Rows are points. A path goes straight from each point to the next, and from the last back to the first. The post is the endless flat space through its rows: a point in 2 columns, a line in 3, a plane in 4, and so on, so that a path can go around it. How many times does the path go around the post? Going back the other way cancels.

Post (2 x 3):
| -.11 |  .08 | -.37 |
|  .00 |  .05 |  .45 |
Path, 28 rows:
| -.19 |  .37 | -.25 |
|  .06 |  .28 | -.37 |
|  .16 | -.06 | -.23 |
| -.16 | -.53 |  .51 |
| -.45 | -.13 | -.29 |
| -.24 |  .21 | -.01 |
| -.13 | -.08 |  .68 |
| -.01 | -.48 | -.94 |
|  .14 |  .21 | -.37 |
|  .11 |  .48 | -.37 |
|  .15 | -.10 | -.13 |
| -.17 | -.34 | -.12 |
| -.24 | -.02 |  .24 |
| -.14 |  .43 | -.21 |
|  .13 |  .30 | -.16 |
|  .07 | -.07 | -.02 |
| -.29 | -.58 |  .12 |
| -.15 |  .02 |  .64 |
| -.27 |  .52 |  .25 |
|  .26 |  .31 | -.13 |
|  .11 | -.11 | -.07 |
| -.14 | -.16 |  .29 |
| -.57 |  .09 | -.19 |
| -.07 |  .24 |  .35 |
| -.36 |  .17 | -.13 |
| -.25 | -.24 | -.09 |
| -.03 | -.31 | -.20 |
| -.45 | -.15 | -.01 |
Times around: 3

Post (8 x 9):
|  .09 | -.11 |  .08 | -.27 | -.07 |  .16 | -.02 | -.12 | -.27 |
|  .06 |  .04 |  .21 | -.03 |  .10 |  .27 |  .03 | -.30 | -.11 |
| -.12 |  .12 | -.17 |  .18 | -.02 | -.28 |  .04 |  .55 | -.02 |
| -.01 | -.16 |  .17 | -.29 |  .07 |  .28 | -.31 | -.29 |  .08 |
| -.01 | -.23 |  .38 | -.12 | -.18 |  .39 |  .15 |  .13 |  .14 |
| -.04 |  .06 |  .40 | -.09 |  .39 |  .72 | -.03 |  .08 | -.09 |
|  .03 |  .09 | -.41 | -.03 |  .04 | -.05 |  .09 |  .40 |  .27 |
| -.19 | -.26 | -.24 |  .02 |  .12 | -.40 |  .24 |  .32 |  .13 |
Path:
|  .14 | -.03 | -.07 |  .00 | -.03 | -.30 |  .20 |  .47 |  .26 |
|  .15 | -.07 |  .01 | -.09 | -.19 |  .31 |  .01 |  .41 |  .40 |
| -.22 | -.68 |  .31 |  .25 | -.07 | -.16 |  .15 | -.03 |  .21 |
| -.16 | -.09 |  .32 |  .01 |  .29 | -.46 |  .02 |  .28 |  .02 |
|  .13 |  .23 |  .11 | -.01 | -.23 |  .03 |  .17 |  .11 | -.06 |
| -.14 | -.52 |  .42 |  .27 | -.04 | -.51 |  .52 |  .31 | -.31 |
|  .00 | -.09 |  .06 |  .10 |  .08 |  .02 |  .26 |  .80 | -.19 |
| -.30 | -.81 |  .28 | -.35 |  .94 | -.40 |  .19 |  .08 |  .25 |
|  .14 |  .19 | -.44 | -.59 |  .10 |  .17 | -.29 | -.33 |  .17 |
| -.28 | -.16 | -.01 |  .37 | -.16 | -.01 |  .09 | -.32 |  .30 |
| -.43 | -.14 | -.73 |  .03 |  .00 | -.42 |  .18 |  .28 |  .02 |
|  .19 |  .66 |  .22 | -.22 | -.09 |  .61 | -.66 |  .45 | -.04 |
|  .29 | -.32 | -.45 | -.41 |  .17 | -.09 |  .49 | -.21 |  .16 |
|  .72 |  .66 |  .10 |  .07 |  .29 |  .43 |  .21 | -.26 | -.48 |
|  .02 |  .06 |  .12 | -.28 | -.18 | -.14 |  .18 |  .53 |  .02 |
| -.04 |  .53 | -.26 |  .17 | -.12 |  .32 |  .21 |  .45 |  .03 |
| -.35 | -.03 |  .14 |  .08 | -.37 |  .02 |  .33 |  .41 |  .32 |
|  .30 |  .46 |  .31 |  .03 | -.06 |  .30 |  .32 |  .42 | -.02 |
|  .01 | -.91 |  .18 | -.59 |  .33 | -.07 |  .04 |  .11 |  .15 |
|  .15 |  .12 | -.03 | -.22 | -.43 |  .52 | -.51 |  .23 |  .24 |
| -.32 | -.23 |  .30 |  .07 | -.29 | -.06 |  .01 |  .24 |  .01 |
|  .20 |  .17 | -.37 |  .41 | -.22 | -.43 | -.13 | -.02 | -.14 |
|  .19 | -.14 |  .84 |  .12 |  .13 |  .37 |  .33 |  .39 | -.44 |
Times around: 0
